Each row is a point. To make a cloud, some directions were put in groups of two or more. Within a group, all points are equally far from the middle, so they leave a hole (a ring in 2 directions, a hollow ball in 3). The other directions are filled evenly. Then the cloud was stretched, turned, moved and blurred a little. How many holes are there, and how many directions does each take, smallest first?
(in the rows, 128 means zero)

Cloud (15 x 2):
[[175 123]
 [ 84 145]
 [124 102]
 [145 103]
 [139 189]
 [181 150]
 [137 189]
 [144 102]
 [127 102]
 [ 98 177]
 [116 187]
 [153 185]
 [ 87 161]
 [137 102]
 [144 102]]
Holes: 1 (2)

Cloud:
[[104 120  83]
 [121  91 147]
 [112 186 112]
 [102 146  69]
 [ 79 136 124]
 [153 105 125]
 [127 181 148]
 [126 189 111]
 [ 69 123 150]
 [ 84 172 148]
 [ 77 110 148]
 [176 132 102]
 [ 89 177 158]
 [117  94 125]
 [ 84 100 151]
 [ 79 171 162]
 [ 81 125 123]
 [122 188 116]
 [104 162  67]]
Holes: 1 (2)

Cloud:
[[147  67 151 110]
 [118  60 192 156]
 [122 132 171  96]
 [142 135  76 141]
 [ 82  69 119 128]
 [106 166 157 154]
 [ 64 117 133 145]
 [101 162  84 147]
 [ 72 146  88 137]
 [139 167 130 143]
 [148 161 150 146]
 [ 91  68 164 149]
 [128 117  81 168]
 [163 135 104 121]
 [ 85  82 123 175]
 [107  60 122 161]
 [117 169 134 173]
 [139 165 148 146]
 [123  84  93 169]
 [ 70 101 125 158]
 [ 65 103 134 141]
 [126 151 165 112]
 [ 76  88 156 175]
 [113  61  89  92]
 [ 90 175 111 101]
 [ 98 115 102 190]
 [159 117 108 180]
 [123 143 144  66]
 [ 77 165 121  98]
 [153  73 110 121]
 [146 127  87 158]]
Holes: 1 (3)

Cloud (52 x 6):
[[113 192  90 102 185 123]
 [ 81 108 125 111 149 149]
 [139  92  92 148 142 134]
 [100 181  92 127 148  87]
 [165  93 123  92 123 107]
 [125 178  93 131 158  85]
 [174 106 178 106 138 110]
 [ 57 169 180 136 115 114]
 [162 126 192 133 154 144]
 [177 159 143 158 144 161]
 [158 196 176 108 116 118]
 [ 52 117 172 154 146 113]
 [111 139 156 180 145 160]
 [131  86 106 114 135 122]
 [127 133 136 136 176  47]
 [ 51 158 166 137 136 159]
 [168 160  98  87 124  83]
 [134  99 155 102 160  83]
 [ 99 163  95  71 145 152]
 [133  88 188 106 119 107]
 [135 103 143 139 190  96]
 [161 127 108 109 185 145]
 [194 125 122 160 136 106]
 [128 106 109  83 102 123]
 [173 202 129 116 103  96]
 [ 85 208 174  98 134 148]
 [117 103 101 154  91 137]
 [ 96 183 168  82 120 100]
 [ 56 146 146 170 152 120]
 [111 174 132 167  92 103]
 [121 123 152  82 129  65]
 [164 156  81 131 168 115]
 [112 148 123  70 152 179]
 [175  89 128 142 138 141]
 [120  84 147 136 140 146]
 [127 120  84 164 105  91]
 [129 109 110 168 120  62]
 [131 185 161 145  71 113]
 [142 173 114 111 210 140]
 [ 97 107 116 112 164 194]
 [161 189 145 132 165  98]
 [ 96 171 121  77 110 173]
 [192 167 119 125 161 155]
 [ 78 197 177 178 173  86]
 [108 210  99 104 135 113]
 [156 122 153 169  88 142]
 [ 97 143 126 103  77 145]
 [176 184 168 134 133 124]
 [110 143 172 189 121  97]
 [124 181 139 140  69 146]
 [ 99  99 123 120  98 116]
 [161 189 178 130 102 125]]
Holes: 1 (4)

Cloud (84 x 8):
[[169 128 114 201 127 175  90 117]
 [140  85 103  64 105 149 120 130]
 [159 170 135  67 163 133 175 150]
 [118 157 179  80 152 115 180 159]
 [152 148 142  58 156 110  99 130]
 [163 154 126 172 151 146  63 106]
 [ 90 131 171 160 144 171 130  90]
 [161 158 133 113 154 170 165 202]
 [ 75 136  96 125 151  97 130 173]
 [131 178 177 135 183 160 122 136]
 [145 156  74 100 116 120 120 177]
 [ 99 131  90 123 129 101  93  84]
 [ 91  91 127 132 130 167  52 122]
 [121 163 117  47 155 146 104 140]
 [107 101 163 129  83 116 173 172]
 [153 158 173  90 116 130 107  80]
 [118 128  81 174 110 148  68 173]
 [109 136 126 148 213 176 180 156]
 [111 116 159 180 126  92 171 159]
 [ 97 147 160  96  98 114 200 116]
 [126  94 145 149  82 131  58 110]
 [ 99  93 139  85 143  94  83 121]
 [103 159 141  76 196 174 142 107]
 [164 164 138  58 130 114 114 111]
 [117 123 162 186 104  85 130 110]
 [129 129  99 155 177  96  96 120]
 [160 118  91 147 112 163  61 101]
 [179 175 164 111 151 144 173 148]
 [131 158 189 158 107 115 141 159]
 [108  71 109  99 200 147  94 139]
 [127 170 134  93 100 148 116 207]
 [134 131 166 147 145  92  88 140]
 [161 133 101 103 194 140 118 170]
 [120  86 150 115 197 170 174 112]
 [132 106 105 129  65 169  91 160]
 [ 87 103 117  57 162 185 131 134]
 [177 132 135 202 127 116  98 108]
 [ 77 122 110 142 139 157 136  69]
 [117 146 122 132  80 179 148 195]
 [ 85 106  95 129 192 181  93 167]
 [130 171 174 153 103  99 130 161]
 [111 150 161 181 139 178 181 142]
 [110 118 137  92 153  69 133 145]
 [133  93 141 110 169 133  60 157]
 [118 106 150 152 196 120 171  84]
 [110 191 103  98 132 143 143 188]
 [151 182  91 137 112 144 172 150]
 [140 142 167 163 125 103  85  92]
 [164 109 150  75 106 108 153 107]
 [132 126 149  76 160 145  96 194]
 [150  93 151 122 155 131 195 153]
 [101  77 149  93 170 160  85  96]
 [176 163 111 151  89 111  96 105]
 [156 108  94  95 127 149  87 197]
 [128 154 126 133 119 191  64 130]
 [122 146  96 151 115 160 121  72]
 [113 147 143 163 192 167 101 173]
 [127 130 157 128  48 107 127 131]
 [151 102 152  81 136 169 157  99]
 [101 147 107 156 100  86 168  96]
 [ 94  91 108 118 206 149  90 145]
 [121 146 106  70 143 118 106  78]
 [131 106 101 128 144 212  98 181]
 [131 111  52 160 126 160 103 149]
 [154 153 150  77 168 144  87 164]
 [132 115 102  71  86 135 108 184]
 [177 160 122 149 178 190 106 150]
 [ 93 103 173  98 134 177 166 129]
 [111 119 134 182 150 171 196 169]
 [ 68 151 118  73 156 156 128 178]
 [158 155  81 130 158 147 145 191]
 [110  80 101 167 131  77 132 146]
 [163 111 120 144 100 127  83  65]
 [157  82  92 104 114 167  75 147]
 [133 168  86 117 149 107 109 104]
 [126 139 187 116 171 148 184  98]
 [ 76 146 172 111 168 171 146 110]
 [ 77 109  99 140 153  93 169 170]
 [113 127 122  62 164  89 118 126]
 [ 93 111 120  65 120 123 124 200]
 [142  78 140 153  71 103  96 148]
 [119 147 100 135 152 120 130  57]
 [122 129  86 106 109 182 148 116]
 [109  80 122 173  81 118  99 179]]
Holes: 1 (8)
